Each row of a before or after table is a point. The points were changed in one or more steps. Then noise was added and the rows were shuffled. The steps act on columns, c1 being the first. What was done? A step turns or swaps two columns, mirrors them in a line or flattens them onto one, adds a multiple of one to another, or multiplies or shifts one. Angles are multiples of 10 degrees, from the lower column toward the higher: turns from -170 to 170, lines from 10 to 170 but not 90. Use the fewest steps. Two steps may share a column if one is a turn and the other turns, adds or multiplies; they go together, in the order done. Otherwise the lowest column goes first.
(in the rows, 128 means zero)

Before (8 x 3):
array([[138, 118, 126],
       [104, 112, 136],
       [130, 110, 129],
       [125, 107, 111],
       [108, 134, 137],
       [137, 143, 106],
       [116, 149, 116],
       [148, 107, 103]])
After (8 x 3):
array([[103,  80, 148],
       [138,  98, 123],
       [149,  65,  66],
       [137, 173,  73],
       [130,  75, 129],
       [125,  65,  85],
       [115, 191,  98],
       [108, 146, 150]])
Steps: multiply c2 by 3; multiply c3 by 2.5

Before (9 x 8):
array([[167,  89,  70, 103, 146, 159, 114,  95],
       [174,  96, 160, 127, 139,  89,  93, 110],
       [113, 152, 127, 148, 114,  97, 126, 103],
       [118, 148, 111, 112, 128, 159,  92, 130],
       [121,  96,  68,  82, 124, 161, 133, 170],
       [158, 113, 113, 117,  99, 142, 155, 135],
       [147, 117, 100, 141, 155, 140, 118, 162],
       [106, 137, 157,  92, 132, 122, 152, 103],
       [ 89, 119, 138, 165,  93, 157, 124, 146]])
After (9 x 8):
array([[131, 119, 158,  86, 135, 121, 132,  93],
       [122, 107, 128, 168, 114,  95, 145, 100],
       [ 84, 188, 160, 111, 139,  91, 152, 145],
       [136, 127, 112, 113, 128, 161, 157, 127],
       [171, 139, 137, 218,  91, 156, 130, 117],
       [111, 115, 111, 161,  99, 142,  88, 150],
       [ 80, 141,  70,  74, 145, 160,  81, 126],
       [160, 123,  67,  90, 127, 161,  72, 154],
       [137, 128, 101, 101, 156, 140, 114, 164]])
Steps: mirror c1 and c8 in the line at 70 degrees; add -0.7 times c3 to c7; turn c2 and c7 by 140 degrees; add -1.5 times c5 to c4

Before (12 x 14):
array([[165, 177, 107, 139, 136, 145,  97, 122, 126, 189, 126, 108, 128,
        152],
       [183, 151,  97, 148, 138, 154, 141, 114, 160, 121, 140, 120, 136,
        144],
       [ 96, 105, 131, 161, 177, 182, 120, 126, 129, 115, 121,  76,  97,
        133],
       [152, 159, 151, 114, 141, 102,  95, 110,  86, 102,  95, 117, 116,
        113],
       [ 82, 164, 109, 150, 132, 175,  82, 128, 152, 133, 171, 113, 101,
        116],
       [116, 114, 158, 174, 117, 126, 143, 156, 133, 113, 108,  84, 126,
        105],
       [111,  68, 151, 123, 171, 115, 111, 147, 109,  81, 182, 141, 150,
        119],
       [141, 168, 125, 185, 162, 167, 181, 103, 103, 135, 167, 141, 148,
        115],
       [104,  75, 194, 156,  95, 155, 128, 152, 105, 130, 147, 188, 125,
         93],
       [ 94, 104, 119, 118,  82, 125, 102, 162, 125,  94, 149, 121, 110,
        167],
       [ 82, 120,  80, 179, 146, 141,  95, 108, 125, 109, 134,  78,  82,
        108],
       [126, 120, 158, 154, 140, 116, 106, 109, 154, 123,  86, 138, 157,
        157]])
After (12 x 14):
array([[112,  65, 155, 144, 170, 113,  80, 125, 110, 108, 180, 142, 151,
        118],
       [142, 170, 126, 106, 162, 165, 135, 188, 106, 174, 167, 142, 147,
        112],
       [ 96, 104, 120, 161,  79, 124,  95, 116, 128, 105, 144, 120, 110,
        168],
       [182, 148,  97, 117, 143, 155, 119, 147, 158, 142, 140, 120, 139,
        144],
       [158, 156, 146, 112, 138, 103, 104, 113,  86,  97,  99, 117, 114,
        108],
       [ 92, 108, 131, 123, 180, 187, 114, 164, 129, 124, 120,  78,  95,
        130],
       [106,  77, 196, 151, 100, 152, 125, 154, 106, 129, 146, 191, 126,
         95],
       [114, 117, 161, 160, 120, 126, 114, 173, 131, 142, 111,  85, 124,
        103],
       [164, 177, 107, 127, 130, 148, 190, 141, 126,  94, 125, 108, 127,
        151],
       [128, 121, 160, 108, 139, 120, 126, 154, 150, 102,  89, 137, 160,
        156],
       [ 86, 120,  78, 106, 147, 144, 105, 179, 125,  93, 135,  83,  82,
        106],
       [ 79, 163, 111, 127, 131, 177, 132, 144, 151,  83, 170, 114,  97,
        118]])
Steps: swap c4 and c8; swap c7 and c10

Before (10 x 24):
array([[164, 126, 129, 177, 153, 138, 153, 180, 130, 133,  94, 134, 103,
        144,  81,  81, 110,  98, 146, 155,  85, 188, 139, 129],
       [131,  97,  99, 155, 169,  98,  74, 119, 140,  98, 113, 135, 146,
        155,  91, 166,  81, 146, 146,  80, 158, 105,  99, 123],
       [145,  78, 148, 122, 105, 151, 159, 128, 144, 139, 175, 101, 142,
         78, 171, 104, 120, 126, 150, 135,  56, 128, 113, 176],
       [129, 105, 138, 158, 120, 138, 122, 108,  88, 128, 159, 155, 108,
        166, 107,  84, 104, 102, 117, 130, 127, 163, 162, 176],
       [177,  95, 186,  94, 117, 154, 120, 154, 165, 120, 101, 142, 119,
        127,  91, 151,  81, 141,  95, 121,  91, 102, 138, 162],
       [135, 142, 112, 139, 131, 134, 100, 138, 167, 150, 128, 163, 136,
        135,  97, 130, 102, 114, 173, 114,  97, 160, 116, 142],
       [172,  76, 197, 112, 132, 122, 106, 109, 135, 205, 140, 177, 131,
        123, 159,  92, 108,  80,  81, 160, 158, 155, 131, 145],
       [101, 108, 148, 135, 148, 103, 149, 130, 141, 114, 147, 164,  68,
        144, 109, 157, 172, 140,  94,  76, 113, 107, 111, 124],
       [131, 124, 128, 133, 147, 123, 118, 150, 184, 171, 136, 152, 118,
        120,  91,  93, 139, 108, 118,  65,  91, 109, 163, 125],
       [ 95, 116, 120, 138, 112, 182, 133, 124, 143, 162,  98, 172, 123,
        163, 133, 143, 111, 101, 101, 111, 160, 133, 136, 165]])
After (10 x 24):
array([[131,  95, 113, 155,  83, 151,  75, 120, 140,  97, 112, 136, 147,
        153,  90, 166,  82, 147, 145,  79, 158, 105, 100, 103],
       [132, 126, 131, 135, 109, 129, 118, 150, 185, 171, 137, 152, 119,
        121,  89,  92, 139, 108, 119,  65,  90, 109, 162, 127],
       [178,  95, 139,  94, 143, 106, 119, 153, 166, 120, 101, 141, 117,
        126,  92, 152,  81, 140,  95, 121,  92, 103, 139, 193],
       [163, 127, 128, 178, 105, 115, 153, 180, 130, 133,  95, 136, 103,
        145,  81,  81, 109,  97, 146, 154,  86, 189, 139, 130],
       [134, 142, 106, 138, 125, 123, 101, 138, 166, 149, 129, 162, 136,
        136,  99, 131, 103, 114, 173, 115,  97, 160, 117, 126],
       [144,  77, 104, 119, 154, 110, 159, 127, 146, 140, 174, 101, 141,
         77, 170, 104, 119, 126, 149, 135,  57, 126, 113, 176],
       [102, 108, 144, 137, 104, 151, 149, 127, 142, 115, 146, 164,  66,
        144, 110, 155, 173, 140,  95,  77, 113, 108, 111, 140],
       [ 96, 118,  95, 138, 151,  77, 133, 122, 143, 161,  99, 173, 123,
        163, 133, 142, 110, 100, 102, 110, 159, 132, 136, 145],
       [172,  76, 159, 112, 123, 133, 107, 110, 136, 205, 140, 177, 132,
        124, 161,  91, 108,  80,  81, 161, 158, 154, 130, 190],
       [131, 106,  97, 158, 137, 120, 122, 107,  88, 129, 158, 155, 108,
        166, 107,  83, 105, 103, 118, 132, 127, 162, 160, 168]])
Steps: turn c3 and c24 by 50 degrees; turn c5 and c6 by -170 degrees

Before (9 x 64):
array([[124,  62,  97, 150,  79,  94, 102, 149, 103, 127, 145, 113, 108,
        142, 119, 153,  77,  77, 141, 127, 201,  79, 131, 113, 103, 157,
         92, 143, 117, 171, 135, 150, 138, 104, 120, 120, 173, 120, 119,
        135, 124,  71, 147,  97, 183,  99,  85, 110, 149, 149, 143, 112,
        150, 206, 147,  79,  80, 166, 178, 116, 107, 136,  91, 128],
       [150, 123, 154, 157, 141, 121,  81, 162, 151, 178, 133, 139, 141,
        160, 142, 123, 139, 151, 138, 138, 113, 142, 143, 136, 166, 192,
        152, 152, 120, 139, 114, 120,  70, 113, 208, 155, 104, 125, 183,
        108, 147, 125, 141, 153,  66, 144, 130, 183, 167, 125, 138, 120,
        134, 111, 102, 143, 123, 117, 108, 187, 172, 140, 124, 105],
       [154, 160, 168, 132, 158, 126,  98, 156, 160, 127, 113, 155, 136,
        113, 119, 137, 168, 167, 154, 129, 140, 174, 151, 146, 149, 185,
        161, 108, 113, 118, 153, 129,  67, 114, 154, 127, 120, 116, 139,
        130, 135, 134, 109, 154, 135, 130, 114, 174, 150, 124, 140,  96,
        100,  89, 120, 113, 165,  69,  96, 177, 142, 152, 141,  58],
       [103,  88, 156, 107, 156, 115, 139, 126,  78, 151, 133, 107, 127,
         66, 123, 151, 129, 104, 113, 147, 116, 118, 117,  95, 117, 127,
        117,  91, 132, 139, 179, 149, 177, 144, 140, 104, 121, 100,  56,
        172, 122, 142, 114,  70, 151, 115,  94, 135, 102, 165, 148, 118,
        108, 132, 155, 135, 159, 134, 132, 134, 106, 120, 108, 156],
       [108, 113, 170,  99, 119, 133, 172, 118,  61, 159, 104, 142, 114,
         76, 147, 116, 149,  98, 117, 174, 134,  98,  87,  87, 114, 116,
        100,  89, 132, 121, 154, 156, 177, 181, 117, 158, 142,  94,  68,
        211, 133, 132, 115,  91,  93, 130,  92, 154, 148, 195, 126, 150,
        121, 158, 159,  83, 190, 142, 113, 123, 114, 130, 135, 142],
       [182,  60,  83, 129,  95, 125,  80, 145, 152, 148, 159, 157,  92,
        120, 135, 153,  82,  74, 178, 118, 137, 111, 148, 121,  74, 177,
        116, 124, 107, 122, 156, 165, 116, 126, 100, 111, 141, 126, 167,
        135, 160, 102, 156, 101, 165,  82, 109, 100, 194, 135, 175, 116,
        144, 201, 129,  93, 122, 166, 174, 123,  73, 148, 112, 127],
       [149, 147, 157, 137, 170, 116, 137, 149, 139, 146, 146, 165,  98,
        149, 135, 131, 138, 143, 156, 132, 114, 162, 139, 165, 137, 162,
        168, 128, 131, 156, 150, 136,  98,  87, 161, 160,  96, 109, 129,
        137, 121, 121, 110, 132, 118, 136, 104, 165, 136, 139, 148, 149,
         95, 123, 153, 103, 159,  89, 116, 162, 156, 162, 119,  91],
       [113,  84, 139, 133, 102, 111, 171, 102, 100, 150, 111, 147, 113,
         94, 110, 156, 124, 105,  91, 155,  92, 113, 129, 109, 121,  92,
        120, 118, 141, 144, 177, 129, 155, 180, 137,  97, 167,  98,  63,
        191, 127, 149, 108,  70, 141, 136, 113, 156, 160, 169, 128, 120,
        104, 100, 128, 112, 159, 137, 127, 122, 112, 123, 129, 147],
       [184, 132, 169, 136, 173, 111,  99, 149, 141, 118, 138, 166, 103,
        138, 169, 163, 165, 149, 145, 134, 146, 162, 126, 128, 141, 154,
        165, 120, 102, 152, 136, 143,  95, 118, 154, 117, 110,  99, 129,
        124, 117,  90, 120, 167, 128, 140, 128, 168, 170, 104, 158, 116,
         89, 126, 120, 106, 163, 122, 106, 175, 140, 159, 124, 106]])
After (9 x 64):
array([[130, 113, 167,  99, 117, 133, 169, 118,  98, 159, 102, 141, 115,
         75, 149, 115, 150,  98, 104, 173, 133,  99,  87,  85, 111, 116,
        100, 162, 132, 121, 162, 155, 175, 179, 118, 154, 140, 182,  48,
        211, 133, 131, 115,  92,  93, 127,  94, 157, 150, 195, 128, 151,
        122, 159, 159,  85, 175, 141, 114, 123, 112, 127, 133, 142],
       [121,  89, 158, 106, 155, 113, 138, 126, 126, 152, 133, 107, 125,
         66, 124, 151, 130, 105, 109, 146, 116, 117, 115,  97, 116, 125,
        115, 163, 131, 142, 185, 149, 176, 146, 142, 103, 122, 166,  30,
        173, 121, 142, 115,  68, 152, 115,  96, 136, 102, 163, 150, 120,
        108, 134, 155, 134, 149, 133, 133, 135, 106, 121, 109, 154],
       [129, 161, 168, 132, 159, 128,  99, 155, 152, 126, 114, 156, 136,
        112, 119, 138, 167, 169,  95, 129, 140, 173, 150, 144, 149, 186,
        162, 121, 114, 119, 152, 127,  69, 114, 154, 134, 121, 151, 150,
        130, 136, 134, 110, 152, 134, 129, 115, 174, 150, 125, 141,  96,
        101,  87, 122, 111, 157,  69,  96, 176, 141, 152, 142,  62],
       [127,  60,  85, 130,  97, 126,  79, 147, 134, 150, 159, 158,  94,
        120, 133, 152,  83,  72,  91, 116, 137, 112, 149, 121,  73, 177,
        116,  94, 108, 122, 168, 162, 116, 125, 101, 119, 143, 128, 165,
        134, 160, 101, 156,  98, 165,  81, 109, 101, 194, 135, 174, 116,
        145, 202, 130,  94, 124, 167, 176, 124,  72, 149, 113, 127],
       [135, 146, 158, 136, 172, 116, 137, 151, 135, 146, 145, 163,  98,
        148, 135, 133, 137, 142, 108, 134, 115, 163, 139, 165, 136, 165,
        166, 104, 132, 154, 152, 139,  99,  86, 159, 161,  98, 157, 134,
        137, 122, 120, 109, 130, 117, 138, 102, 165, 134, 140, 147, 148,
         97, 122, 152, 103, 151,  89, 114, 161, 154, 162, 119,  91],
       [128, 132, 169, 135, 174, 112,  98, 150, 146, 119, 137, 166, 105,
        137, 169, 161, 164, 149, 111, 133, 146, 163, 129, 131, 141, 153,
        165, 119, 101, 152, 143, 145,  95, 120, 154, 127, 110, 167, 120,
        124, 117,  89, 122, 165, 129, 141, 129, 170, 170, 103, 159, 116,
         92, 127, 117, 104, 150, 120, 107, 175, 138, 159, 124, 104],
       [126,  61,  99, 150,  77,  92, 101, 148, 115, 126, 143, 114, 109,
        144, 123, 151,  76,  74, 133, 124, 200,  77, 133, 112, 103, 155,
         94, 109, 117, 172, 142, 151, 139, 104, 121, 122, 174, 122,  97,
        135, 125,  71, 148,  97, 182,  98,  85, 109, 148, 148, 141, 114,
        149, 206, 147,  78,  80, 168, 177, 113, 107, 135,  93, 129],
       [122,  87, 137, 136, 100, 109, 170, 102, 142, 150, 111, 147, 112,
         94, 109, 156, 122, 105, 144, 158,  94, 116, 128, 109, 119,  93,
        121, 162, 142, 144, 175, 129, 159, 179, 139,  95, 168, 168,  46,
        192, 128, 149, 109,  68, 141, 136, 114, 156, 162, 171, 128, 119,
        102,  99, 125, 112, 146, 133, 128, 122, 112, 123, 131, 147],
       [132, 123, 156, 158, 141, 120,  79, 163, 120, 178, 131, 139, 141,
        159, 139, 123, 138, 152, 138, 136, 113, 141, 145, 134, 167, 191,
        152, 106, 119, 138, 112, 120,  69, 114, 209, 158, 103, 130, 188,
        108, 146, 126, 145, 152,  66, 145, 132, 182, 165, 123, 137, 120,
        134, 110, 104, 144, 123, 118, 107, 186, 174, 140, 124, 107]])
Steps: flatten c1 and c36 onto the line at 80 degrees; add -0.5 times c16 to c39; turn c9 and c39 by 30 degrees; turn c19 and c28 by -130 degrees; add 0.3 times c32 to c31; mirror c38 and c57 in the line at 80 degrees
